Each wall is flat, endless, passes through zero and stands at right angles to its row. A trip goes straight from one point to another. List the walls that it crosses, first one first.

Walls:
(1): [ 2.2 19.2]
(2): [-4.8 10.8]
(3): [22.5 -3.8]
(4): [0.9 7.5]
(5): [5.1 1.9]
Trips:
[18.8 -6.0] to [12.6 -6.0] => none
[-2.8  3.6] to [21.0  6.7] => 5, 3, 2
[ 22.3 -21.7] to [-5.0 -7.1] => 5, 3
[15.7 -3.8] to [-19.8 -14.2] => 5, 3
[ 5.6 -7.5] to [-18.4 -11.4] => 5, 3

Walls:
(1): [ -3.4   4.0  -7.6  10.0   9.7 -21.1  -7.6  -5.9]
(2): [  3.6  -7.9   0.4  11.9 -24.1  10.8  -3.7  -4.8]
(3): [ 11.6  21.3 -21.1   9.5  -2.0  12.9  -2.5   2.0]
(4): [ 14.6  21.2 -24.1   3.4   4.6  -3.4  14.2  -9.2]
(5): [ 16.5   0.5  12.3 -12.4  -6.1  -6.6  13.7 -14.5]
(6): [-26.0  14.7 -32.1   3.9  22.8  -5.8  -1.5   5.6]
(7): [-9.7 31.0 -0.4  8.1  7.8 -3.2  3.8 32.0]
(8): [ 28.1 -28.8  11.5 -30.1  -0.2  -3.6  15.2  -2.6]
Trips:
[  6.4  -7.7  12.8  -2.9  10.3  13.4 -10.3   4.6] to [ -7.9  11.3  -2.2   1.5  15.4 -18.3  10.5  11.8] => 7, 6, 1, 8, 4
[ 36.6  12.7  23.6 -10.1  16.2  -1.4   6.1   5.9] to [  0.5   1.3 -23.6 -17.0  14.4  -4.9  -9.0  -3.2] => 1, 6, 7, 5

Walls:
(1): [ 10.5  -6.0   5.3  -6.9  21.0   7.7 -15.9  -3.7 -21.9  12.2 -13.6  10.8
   3.5   4.0]
(2): [-14.9  -2.9  -5.5 -21.2   4.0 -12.9 -15.0   3.3   2.7  -7.6 -10.0 -17.0
 -20.0   2.2]
(3): [-25.1 -10.3  -1.4  -4.9  -7.8 -13.5 -23.4  18.0  -0.4   4.9  -7.2   8.7
  11.8   4.1]
(4): [ 10.0   2.6 -10.6 -22.6 -23.8  24.9   7.9  21.5   3.6 -25.4  -1.1 -22.5
  -3.5  21.3]
(5): [ 20.9   7.3 -10.5   0.0  12.6   3.4 -12.7  18.6  30.6   1.0  -5.1 -20.4
  35.5   7.7]
(6): [ -5.4  -9.5 -17.9   3.1  -5.4  15.2  -4.3  -8.1 -29.2  -1.0  -2.8  27.6
   1.8 -21.9]
(7): [  5.4   2.4  -9.3  11.7   1.7  -0.9 -13.8  16.4   6.8 -12.1 -10.4 -21.0
   1.9  -8.6]
(8): [ -3.3  -3.9  14.1 -16.7   7.5 -15.6  27.9  22.9  -6.0  16.8   3.6   4.9
 -37.3  -6.4]
(9): [  6.3 -14.3   1.7  12.9   3.5  -3.3 -24.0  -4.6  13.8  18.8  11.4  -1.7
   8.4   9.2]
Trips:
[ 17.6  -1.7   0.2 -18.7 -27.2   0.9  -8.1  13.1  -9.9 -26.5  -2.3 -10.6
   3.3  21.8] to [ -9.3 -24.3  -1.9 -31.4  -7.3 -17.4   8.3  -9.1 -15.0  19.1   7.3 -18.3
 -22.3  21.5] => 8, 5, 7, 1, 9
[-25.6  14.4  -9.9 -10.4 -19.8  -8.9   1.9  -4.7  16.9  17.3   8.3 -22.5
  13.9  21.3] to [  7.7  -7.3  -3.1  -0.5   5.6 -11.1  -3.5 -22.1  23.7  13.4   9.3 -40.2
  -8.4  21.1] => 7, 3
[ 28.2  12.9  11.2 -27.0  27.9  -5.1   0.0  16.9  17.6  21.4  13.4  -3.5
  16.8  -5.1] to [ 17.7 -18.9 -22.8  -9.7   9.2  -0.5   0.1  -4.4  -0.8 -35.0   0.3  10.6
  13.5  -8.8] => 7, 4, 8, 6, 9
